Each row is a point. The ring and each string are closed loops that go straight from each point to the next, and from the last back to the first. Before rounding, they use only three directions, however many columns there are. How many times does the string pass through the ring? Passing back the other way cancels.
In the rows, zero is written as 128.

Ring (9 x 3):
[[150 125 169]
 [149 145 178]
 [141 162 178]
 [116 177 166]
 [103 173 155]
 [ 95 155 138]
 [105 136 128]
 [119 125 130]
 [138 116 146]]
String (18 x 3):
[[151 140 201]
 [155 134 196]
 [166 138 178]
 [167 140 162]
 [159 113 179]
 [139 113 177]
 [142 102 181]
 [167 106 167]
 [171 125 156]
 [173 119 170]
 [152 113 191]
 [144 124 189]
 [163 138 195]
 [165 159 178]
 [153 166 161]
 [131 151 158]
 [149 168 152]
 [169 169 182]]
Times through: 0

Ring (9 x 8):
[[155 107 113  97 140 145 146 123]
 [150 142 114  76 111 153 140 139]
 [128 167 122  70  87 148 133 149]
 [ 85 174 145  91  74 119 120 151]
 [ 71 161 162 114  83  99 112 145]
 [ 71 137 176 139 105  82 106 135]
 [ 88 101 174 157 138  79 113 119]
 [111  78 152 152 158  94 129 109]
 [141  81 122 123 159 125 145 111]]
String (15 x 8):
[[113 126 186 143 127  89  99 132]
 [104 125 147 120 119 109 125 130]
 [106 138 176 130 114  96 105 136]
 [106 161 209 137 101  83  79 148]
 [ 53 175 199 135  74  73  87 151]
 [ 25 162 158 123  70  83 117 143]
 [ 50 138 136 118  92  99 133 133]
 [ 73 133 143 120 104 102 128 132]
 [ 33 134 166 144  96  72 116 131]
 [ 40 119 182 163 113  60 107 125]
 [ 50  97 140 148 126  83 137 114]
 [ 96 114 150 131 126 101 125 125]
 [125 127 181 136 128  97 102 133]
 [116 111 198 159 141  78  94 126]
 [104 103 213 177 147  61  86 122]]
Times through: 1

Ring (8 x 14):
[[168 164  57 149 127 146 138 182  95 139 141 136 135  93]
 [152 197  73 163 103 145 137 182  89 148 171 130 138  92]
 [129 201 104 166  87 139 136 170 103 140 178 126 136 102]
 [ 98 171 155 157  77 124 137 145 140 113 161 124 128 123]
 [ 84 124 172 129  91 111 139 121 171  88 124 122 113 142]
 [ 96  98 144 106 115 109 142 117 171  85 101 122 103 145]
 [122  98 107 104 133 118 142 132 153  96  95 126 107 133]
 [149 115  77 118 140 130 141 155 129 112 104 132 119 115]]
String (16 x 14):
[[110 192 163 186  65 134 133 164 130 120 176 132 145 109]
 [107 216 132 173  67 134 135 161 111 139 195 121 134 109]
 [142 183 141 197  81 145 132 185 118 123 163 144 158  93]
 [146 165 124 177  97 142 135 178 121 120 147 141 148  98]
 [132 181  83 142 105 134 139 161 105 138 161 122 124 108]
 [149 229  17 136 111 144 141 177  58 177 195 112 118  94]
 [184 211  28 170 118 158 137 205  60 167 176 135 146  74]
 [186 194  47 176 119 158 136 205  73 154 162 142 152  75]
 [170 218  15 149 119 152 139 191  57 174 184 123 131  83]
 [133 211  33 122 111 135 142 160  76 165 184 109 109 107]
 [138 165 103 155 105 137 137 167 116 126 148 132 133 105]
 [140 157 123 167 101 138 136 171 125 117 142 138 142 103]
 [111 187  89 127  98 126 140 145 110 139 169 112 111 120]
 [ 94 222 106 144  73 126 139 146 103 149 201 107 115 119]
 [103 202 161 183  61 132 134 160 126 125 185 127 141 111]
 [120 171 172 191  72 136 133 168 139 109 158 140 151 106]]
Times through: 1
String (17 x 14):
[[ 98 129  97  89 120 111 144 118 142 112 124 109  91 142]
 [126 111 133 135 117 125 139 146 153  94 106 135 125 123]
 [133  77 161 145 122 125 137 148 175  72  79 147 135 123]
 [100  59 156  97 129 106 143 111 191  65  68 128 103 151]
 [ 70  87 137  67 121  94 146  88 181  82  95 106  78 166]
 [ 87 142 105  91 110 109 144 113 142 115 137 105  89 145]
 [107 128 144 133 103 120 139 137 154  98 123 127 119 130]
 [105 116 185 156  91 121 136 140 173  81 115 137 133 129]
 [ 95 115 222 173  76 120 134 140 187  71 117 142 142 130]
 [113 133 172 163  90 126 136 149 159  92 127 137 137 121]
 [ 98 153 133 129  94 119 140 133 142 111 145 118 113 131]
 [ 75 154 149 119  85 110 141 117 153 107 150 110 102 144]
 [ 55 125 209 128  73 102 139 104 189  78 131 116 107 155]
 [ 83 103 202 139  88 110 138 120 190  71 109 130 120 144]
 [100  91 192 142 100 115 137 129 188  69  96 137 126 137]
 [ 82  73 177 103 112 102 142 104 196  65  83 124 102 156]
 [ 75  96 118  63 125  97 147  92 170  91 101 103  75 163]]
Times through: 1

Ring (9 x 14):
[[161 110 157 137 119 156 206  83  95 113 142 164 123 174]
 [146 149 153 148 140 144 211 114  86 106 115 148 106 173]
 [125 175 145 152 155 129 191 136  92 105  98 130  97 161]
 [108 180 127 151 166 115 157 150 104 106  94 122  92 145]
 [101 149 104 141 164 109 108 144 127 113 115 129  99 125]
 [104 126 105 132 152 112  94 126 139 120 129 132 111 120]
 [112  95 127 116 122 126  94  85 153 132 149 133 135 118]
 [129  78 151 109 100 143 122  55 149 137 161 139 150 131]
 [154  82 160 121 101 157 174  57 120 126 159 158 142 158]]
String (19 x 14):
[[141 173 168 152 142 143 229 119  79 104  99 135 103 178]
 [143 153 181 140 123 150 223  93  91 114 112 133 120 174]
 [180 111 140 151 135 160 231 102  71  99 142 188 106 192]
 [174  95 115 148 142 151 194 108  84 100 153 194 104 178]
 [136 117 146 131 125 141 164  91 116 119 136 145 124 151]
 [125 116 194 112  91 150 169  50 136 138 134 115 154 144]
 [127 120 158 125 118 140 157  83 125 126 133 131 132 145]
 [152 102 121 139 137 142 165 103 105 110 147 170 113 159]
 [194  60 138 135 111 171 210  65  88 109 177 205 127 187]
 [180  86 123 144 132 157 201  95  84 103 160 197 111 182]
 [145 118 141 137 131 143 177  99 105 113 136 155 117 160]
 [129 132 155 132 126 138 168  95 116 120 125 133 123 150]
 [147 133 132 148 145 140 189 118  91 105 127 159 103 167]
 [152 163 132 163 162 139 221 143  68  92 108 161  85 182]
 [126 199 157 160 160 131 219 145  77  99  82 125  90 172]
 [106 187 174 140 138 128 184 117 109 118  88  99 114 149]
 [115 153 157 135 133 131 164 107 117 120 111 118 119 145]
 [142 152 117 158 164 131 187 144  83  97 115 159  88 168]
 [153 176 124 171 175 135 229 160  57  85  99 164  74 187]]
Times through: 1
String (25 x 14):
[[118 135 132 135 141 126 140 114 122 117 123 133 114 139]
 [ 76 180 150 130 145 108 115 125 142 127  92  84 117 116]
 [ 78 203 111 152 183  95 116 175 120 108  78  99  84 122]
 [108 191  85 168 200 101 143 194  91  91  89 138  64 145]
 [134 134 113 147 156 128 156 132 103 105 126 155  98 153]
 [116 153 146 138 141 128 159 116 115 116 112 124 113 145]
 [145 149 104 161 172 129 182 153  80  93 117 167  81 168]
 [145 180 123 170 176 131 219 162  62  87  96 158  74 182]
 [132 184 163 154 148 137 221 129  81 103  92 128  99 173]
 [138 179 169 153 143 142 230 122  78 104  95 131 102 177]
 [160 148 128 161 158 143 220 136  68  93 118 171  88 185]
 [153 128 116 152 154 138 185 128  86  99 131 171  96 169]
 [121 140 157 131 127 135 162  97 120 122 120 124 124 146]
 [120 174 180 139 130 137 200 106 103 117  97 111 118 159]
 [140 187 145 164 164 135 226 148  68  94  91 143  85 180]
 [147 161 107 167 176 130 198 160  71  89 110 167  76 175]
 [119 202 129 166 179 119 195 169  78  94  80 129  76 164]
 [ 92 225 140 160 179 107 173 173  95 102  64  98  81 146]
 [121 178  84 169 196 109 155 187  84  88  98 153  65 154]
 [110 176  86 163 192 104 136 182  98  95  98 142  71 142]
 [ 84 187 110 148 177  99 113 165 123 110  89 107  89 123]
 [ 84 171 135 134 152 108 113 133 137 122  98  98 110 119]
 [ 79 174 110 140 169  98  94 153 137 117  97 103  98 113]
 [108 149  70 154 188 102 101 173 115 100 116 149  78 129]
 [130 128  89 150 168 120 132 146 107 102 130 162  90 145]]
Times through: 2

Ring (9 x 14):
[[133 114 114 161 101 183 132 118 177 115  96 134 153 153]
 [130  94 138 155 104 173 134 101 184 104  74 111 137 152]
 [117  92 157 123 123 122 127  96 174 101  85 110 126 122]
 [108 111 153  96 145  82 121 103 153 118 114 130 123  96]
 [109 134 134  89 169  75 124 108 129 156 134 154 117  88]
 [115 148 116  97 176  91 128 112 120 179 141 167 118  95]
 [123 163  91 115 166 120 130 126 118 190 152 185 133 108]
 [127 165  76 137 135 148 126 144 135 166 158 191 161 122]
 [131 141  90 155 108 173 127 138 161 133 130 165 167 141]]
String (33 x 14):
[[124 132 116 125 148 131 132 111 143 157 118 151 128 121]
 [133 128 116 135 163 153 144  95 138 182  96 141 108 137]
 [138 158  88 132 187 154 148 103 111 228 120 172 106 133]
 [133 182  65 128 178 145 138 130 104 226 159 203 132 120]
 [137 164  76 142 164 165 142 121 120 210 134 182 130 136]
 [126 196  48 132 144 141 123 164 115 190 194 225 174 111]
 [114 201  48 120 121 115 106 188 124 153 224 238 203  91]
 [117 154  95 122 126 121 118 145 143 137 160 181 165 107]
 [117 158  88 126 119 126 116 152 145 133 167 188 174 108]
 [120 181  55 144  90 149 108 186 151 121 199 217 214 114]
 [124 163  69 152  88 163 114 171 160 116 172 195 202 127]
 [118 147  96 132 107 133 115 149 157 117 155 176 176 114]
 [121 133 113 129 125 134 124 126 154 131 129 156 149 120]
 [137 109 123 157 129 182 143  96 165 145  76 122 123 156]
 [143  92 128 178 103 213 145  94 187 120  54 105 132 177]
 [145  73 141 189  84 227 145  89 207  94  34  85 135 189]
 [125  94 137 155  82 166 124 117 196  73  88 116 160 145]
 [118 116 128 130 111 132 121 122 169 105 116 139 152 121]
 [127 113 129 136 134 148 135 101 159 138  93 129 125 135]
 [135  80 155 151 131 173 146  73 177 129  43  89 103 158]
 [126  68 173 139 121 150 138  73 187  99  43  79 107 146]
 [107  77 180 109 113  96 119  93 185  69  81  95 127 109]
 [ 96  97 170  88 118  61 108 113 172  69 120 122 142  83]
 [112  85 174 105 143  97 129  81 166 110  77 100 105 111]
 [ 93 102 175  71 144  38 110 104 155  92 123 125 123  70]
 [ 94 125 151  73 145  42 108 121 144 107 149 151 137  67]
 [ 90 138 143  63 149  26 103 131 135 112 170 167 144  55]
 [ 89 142 144  54 166  14 105 126 125 128 172 169 133  48]
 [ 99 149 124  79 152  53 109 134 130 134 171 177 146  69]
 [113 138 121 105 150  97 122 120 138 146 139 161 135  99]
 [128 122 126 128 155 139 138  96 144 163  97 136 113 129]
 [111 149 111 103 145  93 118 133 135 143 157 174 148  93]
 [108 162 103  93 155  78 115 139 123 157 174 189 149  82]]
Times through: 3
String (28 x 14):
[[130  96 129 166  76 184 126 119 198  76  85 117 164 155]
 [144  71 147 183  96 218 147  81 201 103  30  81 124 185]
 [141  81 145 166 123 197 149  75 181 131  38  90 107 172]
 [123 118 127 132 127 138 129 111 160 128 107 137 136 127]
 [109 119 133 115 108 105 113 130 168  90 133 145 160 104]
 [104  98 159 108 106  92 112 116 179  69 113 122 150 100]
 [ 99 115 149  93 118  70 107 126 164  83 139 142 153  84]
 [ 92 101 175  72 135  39 107 108 160  81 126 125 131  70]
 [113 102 161 100 158  92 130  85 150 134  92 116 102 105]
 [121 114 141 115 157 116 134  93 146 151  97 129 109 117]
 [114 134 123 110 143 104 122 120 144 138 134 156 138 103]
 [123 121 131 118 158 122 135  97 142 159 103 137 112 119]
 [122 120 140 107 180 109 140  83 131 179  96 132  91 114]
 [103 145 134  69 188  46 121 108 113 171 150 165 109  69]
 [ 97 156 122  70 161  40 108 136 122 142 180 184 144  60]
 [106 143 124  91 152  74 116 126 133 140 154 167 139  83]
 [125 116 134 123 157 131 138  92 146 158  93 130 108 126]
 [119 105 155 106 170 104 137  78 143 156  84 117  92 113]
 [ 94 115 164  69 152  36 110 109 145 107 136 138 125  67]
 [ 88 118 160  68 128  30  99 128 156  77 154 147 151  59]
 [106 129 130 103 123  89 112 131 155 105 144 155 154  93]
 [114 125 127 116 125 112 120 123 157 117 129 149 147 108]
 [112 103 145 122 104 117 117 118 178  81 110 127 152 114]
 [131  70 160 159  97 177 136  86 199  84  46  83 127 160]
 [142  59 159 182  89 215 146  76 210  87  19  68 122 185]
 [125 100 131 154  86 166 124 120 191  82  94 122 160 144]
 [118 128 117 129 112 130 119 131 163 111 131 153 159 118]
 [120 122 119 137 104 142 121 130 171 103 122 146 162 126]]
Times through: 0

Ring (7 x 14):
[[158 147 169 128 156 139 148 131 119 132 173 117 191 179]
 [148  98 130 124 174 150 141 151 133 126 145  94 179 168]
 [115  79 102 149 138 157 113 171 139 113 112  79 156 157]
 [104 107 107 172  92 159 106 163 130  98 109  89 143 159]
 [ 96 158 144 189  51 143  94 152 114 104 128 109 150 167]
 [ 97 170 169 180  66 126  88 152 110 127 147 115 170 172]
 [134 167 183 147 121 126 121 138 112 139 172 121 191 179]]
String (25 x 14):
[[116 150 156 163  98 136 108 149 117 123 146 110 171 171]
 [ 99 140 163 162 107 121  85 166 119 145 147 102 182 169]
 [120 178 199 153 112 111 102 145 107 154 178 123 200 180]
 [112 143 177 146 132 114  94 161 118 158 162 106 198 173]
 [123 138 159 149 126 132 112 152 120 135 153 106 182 171]
 [133 146 161 147 125 137 125 142 118 128 157 112 180 174]
 [113 129 162 146 136 122  98 164 123 150 152 100 190 170]
 [138 169 197 137 140 116 120 139 111 155 185 122 206 182]
 [158 202 201 146 112 131 148 111 102 127 191 141 192 188]
 [131 163 167 157 104 138 124 136 113 121 159 119 175 176]
 [100 137 157 163 105 126  88 165 120 138 142 101 177 168]
 [ 71 176 181 192  48 110  57 167 107 143 146 112 176 170]
 [ 74 180 166 203  25 125  67 159 106 119 135 114 157 169]
 [ 74 132 140 186  67 129  66 177 121 126 120  93 159 161]
 [ 99 126 136 169  94 139  93 165 123 121 127  96 162 164]
 [129 157 133 176  67 164 134 130 115  82 132 116 142 170]
 [122 148 115 185  54 174 132 133 119  68 117 110 128 166]
 [122 134 135 162 101 151 120 147 122 107 134 104 158 167]
 [ 92 106 118 172  95 145  88 174 129 115 113  86 153 158]
 [111 126 130 166  97 149 109 156 124 109 127  98 156 165]
 [118 141 129 174  77 158 121 143 120  93 127 107 146 167]
 [ 83 111 129 173  94 134  75 180 127 128 118  86 161 159]
 [ 91 132 137 177  80 137  85 167 122 119 125  97 159 163]
 [119 170 153 177  66 148 119 135 111 100 143 119 155 172]
 [122 189 168 180  57 143 120 128 105 103 153 128 160 177]]
Times through: 1
String (24 x 14):
[[ 74 166 172 189  54 115  61 168 110 139 141 108 172 168]
 [ 85 196 165 208  10 136  83 144 102 101 136 124 148 171]
 [116 170 146 184  53 154 119 134 111  90 136 119 146 171]
 [106 135 136 171  87 145 103 156 121 111 129 101 157 165]
 [ 74 105 118 182  80 139  69 184 129 120 106  82 151 156]
 [105 137 102 196  39 175 116 145 121  65 102 102 119 160]
 [120 141 116 180  64 169 127 139 120  77 118 107 133 165]
 [121 138 132 167  90 155 122 144 121 100 131 106 152 167]
 [ 90 111 130 168 102 136  83 176 128 128 121  87 163 160]
 [ 78 136 123 197  44 147  79 167 120 100 108  96 139 160]
 [107 187 146 201  20 157 113 130 106  79 131 124 135 171]
 [127 183 158 179  58 152 129 124 107  93 148 127 153 175]
 [121 151 152 163  96 142 116 144 117 115 145 111 166 171]
 [ 92 142 163 167  97 119  78 169 118 144 144 101 180 168]
 [ 96 171 198 162 100 101  75 162 109 164 169 114 200 176]
 [153 201 204 145 114 127 142 115 102 134 192 139 196 187]
 [152 168 167 147 116 146 148 122 112 113 166 125 175 179]
 [121 133 155 149 128 133 111 155 122 135 150 103 181 170]
 [127 137 172 137 148 122 111 154 120 152 165 106 197 174]
 [134 148 182 134 151 120 118 148 117 154 174 112 202 177]
 [154 183 206 131 144 119 137 125 107 151 195 132 208 186]
 [151 186 186 148 111 136 144 118 107 123 179 133 185 183]
 [131 163 166 157 103 138 124 136 113 120 158 118 174 175]
 [ 96 145 163 167  96 122  84 165 117 140 145 104 179 169]]
Times through: 5

Ring (9 x 14):
[[127 123 138 135 116 139 131 134 161 163 112 147 104 125]
 [126 118 130 140 119 139 119 133 113 143 128 120 103 133]
 [123 114 120 141 123 133 111 128  66 118 141  92 109 140]
 [118 112 112 136 125 123 112 120  50 101 145  85 128 142]
 [115 115 112 128 125 114 123 115  78 102 133 103 143 138]
 [117 119 118 121 125 109 135 114 115 111 117 122 144 135]
 [123 125 132 114 126 110 150 119 175 133  92 149 130 130]
 [127 128 141 117 122 121 152 126 205 157  86 167 116 124]
 [128 128 143 124 118 130 146 130 203 167  92 168 111 122]]
String (27 x 14):
[[124 123 134 128 118 129 136 128 160 151 109 147 117 127]
 [125 127 143 136 107 146 135 136 198 187 108 177 113 115]
 [126 123 139 141 110 148 126 138 164 176 119 155 104 121]
 [120 120 128 137 113 137 124 129 134 152 126 139 123 125]
 [124 119 127 133 122 129 125 127 115 132 123 119 114 134]
 [127 116 125 134 128 128 120 127  84 117 128  95 101 142]
 [122 119 125 132 121 127 126 125 114 130 124 121 121 133]
 [125 116 123 131 129 123 122 125  86 112 126  96 108 143]
 [124 112 116 137 131 124 111 124  44  97 141  72 105 149]
 [119 108 109 146 126 131  98 124   7  92 161  60 115 149]
 [117 112 114 144 118 133 106 125  52 116 153  92 126 138]
 [120 117 121 136 120 130 119 125  95 127 133 113 123 134]
 [125 116 123 135 127 128 119 127  82 117 130  96 106 141]
 [128 113 124 144 126 139 107 133  57 119 142  81  89 145]
 [124 117 129 147 113 148 111 136 103 152 139 119 102 130]
 [123 121 133 140 110 144 123 133 144 163 125 145 115 123]
 [124 122 132 131 118 132 131 129 147 148 114 139 115 128]
 [125 127 142 132 109 141 139 134 202 183 104 177 115 116]
 [126 130 147 127 108 139 148 134 234 192  91 195 117 112]
 [123 125 135 126 116 128 140 127 177 157 105 159 124 123]
 [124 130 143 121 113 128 152 128 227 176  88 188 126 115]
 [132 132 149 110 125 117 164 127 243 165  67 181 107 123]
 [131 132 148 110 126 116 163 126 237 161  68 178 108 124]
 [127 131 145 114 119 121 159 126 237 170  76 187 121 118]
 [124 128 140 121 116 125 149 126 207 164  91 174 124 120]
 [126 123 132 125 124 123 138 125 152 139 105 137 115 131]
 [126 123 133 125 124 124 138 126 154 141 105 138 112 131]]
Times through: 2
String (29 x 14):
[[120 122 122 111 132 100 146 112 139 107  99 127 140 137]
 [125 122 127 116 133 108 142 118 136 114 100 122 120 139]
 [122 122 127 122 124 117 138 121 143 129 108 134 127 132]
 [124 121 128 123 127 117 137 122 135 125 108 126 119 135]
 [124 125 130 110 132 103 152 116 165 119  89 138 128 135]
 [121 125 128 107 131  98 156 112 173 118  87 146 141 132]
 [116 123 124 119 119 112 143 115 156 131 107 150 151 126]
 [119 121 123 123 122 116 135 119 134 126 114 133 137 131]
 [123 119 124 123 129 115 133 120 116 115 114 115 122 138]
 [120 117 118 124 130 111 129 116  93 102 121 104 131 141]
 [118 117 119 129 123 120 126 120 102 118 126 116 133 135]
 [115 115 114 134 118 123 119 119  83 117 139 111 143 133]
 [116 114 114 136 119 126 115 121  73 115 142 104 136 136]
 [122 118 124 131 123 124 126 124 110 126 123 118 121 135]
 [125 115 121 133 130 124 119 125  73 108 130  89 105 145]
 [127 110 117 143 131 132 104 129  26  98 148  61  92 151]
 [123 112 119 147 121 140 104 131  51 120 150  85 104 141]
 [121 115 122 144 117 139 111 130  81 133 143 107 114 134]
 [121 118 124 136 118 132 121 127 108 135 130 120 120 132]
 [126 117 125 134 127 127 121 127  91 119 126 100 104 141]
 [126 115 123 135 128 128 118 127  79 115 131  94 104 142]
 [125 115 122 134 128 126 119 125  80 114 130  95 108 142]
 [124 110 114 139 132 126 107 124  27  92 147  63 105 150]
 [116 108 105 143 125 126 100 120   9  89 162  64 129 147]
 [113 113 110 137 118 125 112 119  60 110 149 100 145 136]
 [114 116 114 133 117 123 120 118  91 120 137 117 147 131]
 [121 119 123 128 123 121 129 122 117 125 120 122 128 133]
 [123 118 122 122 132 111 133 118 103 104 114 104 121 142]
 [116 119 116 114 129 100 140 110 117 100 111 120 150 137]]
Times through: 3

Ring (10 x 14):
[[126 108 159 128 166 129 156 173 140 110 145 114 136 103]
 [121 124 118 102 135 136 149 148 134 117 108 118 124 114]
 [115 142  79  89 103 132 132 117 123 126  77 122 114 133]
 [110 153  57  90  82 124 114  95 112 134  63 123 109 149]
 [107 161  48 105  69 112  95  79 104 140  62 121 110 166]
 [110 157  71 134  77 101  91  84 109 141  87 115 118 176]
 [115 147  99 153  96  99  99 101 118 138 112 110 126 172]
 [123 124 150 171 138 102 120 140 132 126 153 105 139 148]
 [126 110 175 172 164 107 135 164 137 117 170 105 145 127]
 [127 102 183 158 178 117 149 180 140 111 171 108 145 109]]
String (30 x 14):
[[121 120 147 151 146 110 129 149 129 121 144 111 137 130]
 [128 118 153 149 145 122 146 155 148 120 147 106 137 133]
 [137  99 196 161 179 128 170 189 167 110 180 101 147 115]
 [132  88 213 164 206 121 165 206 149 102 193 107 153  90]
 [117  95 188 158 199 104 133 189 111 105 176 118 148  85]
 [115 118 141 141 154 107 121 151 111 117 138 118 135 115]
 [124 129 122 125 125 127 141 138 141 123 118 111 127 136]
 [132 120 134 106 136 149 173 158 164 116 119 109 126 121]
 [129 118 130  95 142 151 173 162 156 113 113 114 125 109]
 [128 128 107  83 121 156 172 146 158 118  94 115 118 121]
 [123 136 102 110 109 133 142 126 142 126 100 113 121 142]
 [114 132 107 116 124 119 124 130 116 123 105 120 124 127]
 [109 133 100 112 125 113 114 127 102 123 100 124 123 122]
 [107 152  50  74  85 130 117  99 107 130  54 128 107 137]
 [110 167  21  61  52 138 119  75 119 139  29 125  97 161]
 [114 163  42  83  60 133 121  82 128 139  50 119 104 167]
 [114 149  77 110  90 119 116 102 120 133  83 117 116 154]
 [112 167  38  95  53 123 107  72 121 143  51 118 105 178]
 [104 182   7  93  27 113  84  44 105 152  30 121  98 196]
 [101 171  33 116  52  97  72  58  90 148  55 122 108 183]
 [100 152  74 138  93  87  72  88  81 138  91 123 121 159]
 [110 140 100 138 111 101 101 112 106 131 109 117 126 149]
 [119 149  89 132  88 115 116 101 132 137  98 110 120 170]
 [122 157  82 140  70 115 114  88 143 143  95 104 119 191]
 [120 154  99 171  80  95  96  88 132 145 118 101 127 197]
 [115 133 131 175 125  88  96 121 112 132 142 109 136 158]
 [113 125 136 160 140  95 105 135 107 124 141 114 136 136]
 [114 117 160 180 159  86 102 148 104 121 163 112 144 130]
 [122 111 179 189 166  93 118 160 125 119 179 106 149 132]
 [117 112 165 170 166  95 115 158 112 117 163 113 144 120]]
Times through: 2
